Every row gives one point. Two turns around zero, p and q, are shown by what they do to some points. Write where each new point lands after one turn and then the other. Backwards means that the second turn is done in reverse. Each puzzle has new turns, and all numbers are rounded.
In the rows, 128 means zero.

Turn p:
[115 104 117] => [102 113 128]
[164  99 117] => [133  94  95]
[122 200 161] => [174 185 157]
[129 144 112] => [126 147 116]
[110  93 132] => [103 101 143]
Turn q:
[146  91 108] => [149  93 148]
[122 112 137] => [115 117 138]
[145 126 141] => [131 137 147]
[133 210 121] => [149 194  83]
[ 94 102 133] => [ 96  99 123]
Where do these land?
q, then p: [101 124 108] => [ 99 119 113]
q, then p: [105  95 135] => [102 107 151]
p, then q backwards: [126 173 145] => [167 155 135]
q, then p: [186 159 142] => [190 153 124]
p, then q backwards: [122  89 110] => [ 91 105 130]

Turn p:
[139 113 157 135] => [110  99 134 124]
[ 52 119  93 110] => [102 206 112 111]
[177 101 137 158] => [122  77 117 164]
[142 132 125 108] => [146 121 117 116]
[129 175 128 130] => [160 138 161 126]
Turn q:
[105 117 179 158] => [ 96 124 184 132]
[126 100  58  93] => [141 124  62  79]
[162 111 127  97] => [148  88 108 132]
[112 139 146 104] => [153 128 151 118]
[126 142 142 144] => [122 139 144 144]
[147 181 108 172] => [120 178 110 179]
[118 104 135 128] => [115 114 136 111]
Where do these land?
p, then q backwards: [141 138 112 104] => [129 138 111 101]
q, then p: [141 148 122 162] => [127 149 156 151]
p, then q: [130 138 145  74] => [172  99 109 115]
q, then p: [110 114 121  76] => [149 101  89 104]
p, then q: [162  68 166 170] => [ 62 125 137  68]
p, then q: [114 125 106 158] => [111 158 139 145]
p, then q: [ 97 163 123 151] => [138 139 165 161]

Turn p:
[149 120  93 120] => [ 95 143 110 139]
[143 138 107 132] => [116 137 120 150]
[ 94  95 127 160] => [114  75 138 114]
[143  84 159  90] => [133 144 101  68]
[ 81 144 124 145] => [128 103 173 137]
[158 187 158 120] => [182 167 126 159]
Turn q:
[167  61 118 127] => [147  72  82 104]
[135 131 139 116] => [121 138 115 125]
[114 161 116 194] => [167 140 192 119]
[ 97 130 131 140] => [113 124 158 128]
[122 148 107 122] => [134 136 136 155]
[134 137 158  70] => [ 87 158  85 135]
Where do these land?
q, then p backwards: [114 118  84  94] => [141 143 101 176]
p, then q: [104 117 165  92] => [107 157  83 136]
p, then q: [161 114  93 157] => [140  91 167 145]
p, then q: [138 143 149 111] => [145 152 115 133]
p, then q backwards: [130 113 121 184] => [123  85  93 109]
p, then q: [108 123 182 102] => [123 153  70 131]
q, then p: [141 168 102 154] => [164 136  96 154]

Turn p:
[150 163 146  90 118  95] => [161 132 149  84  94 121]
[ 80 156 188 145 141 168] => [ 67 148 170 104 167 100]
[112  84 136 118 123 148] => [132 104 131 139 172 138]
[134 149 129 146  90 124] => [130 126 148 148 102 100]
[144 135  88 137 143 126] => [128 144 104 146 104 150]
[127  87 129 164 131 161] => [117 130 109 168 171 118]
[143 134  85 121 148 139] => [132 149 112 143 113 167]
[113  98 113 126 122 110] => [130  92 111 135 131 137]
[148 145 137 105 135  82] => [154 125 118  87  97 122]
Turn q:
[109 134 109 122 101 139] => [121 142 110 130  97 117]
[105 169 109 108 129 136] => [112 166  99 108 128 117]
[136 110 150 115 127 146] => [120 111 153 112 118 129]
[141 121 139 135 119  31] => [114 135 146 213 174 127]
[103 115 111 120 153 149] => [132 110 106 101 129 102]
[116 147 147 163 147 151] => [130 114 103 105 136 167]
[185 100 131 133 120 144] => [167 119 178 127 114 137]
Where do these land?
p, then q: [139 129 111 137 107  92] => [143 129 141 162 102 123]
q, then p: [107 145 113  92 112 110] => [ 98 112 131 114  90 123]
p, then q: [136 103 140 108  98 155] => [143 105 152 119 156 153]
q, then p: [ 77 114  56 151 118 145] => [162 101 100 174  66 144]
q, then p: [152 156 143 177 118 137] => [132 172 152 162 148 138]
q, then p backwards: [152 120 155 121 169 122] => [106 108 158  98 123 148]
q, then p: [132 122 153  96 129 165] => [141 101 161  99 145 132]
p, then q: [147 149 136 104 162 103] => [119 170 147 111 114 105]
p, then q: [111 115 142 166 138 124] => [126 120  97 146 146 105]
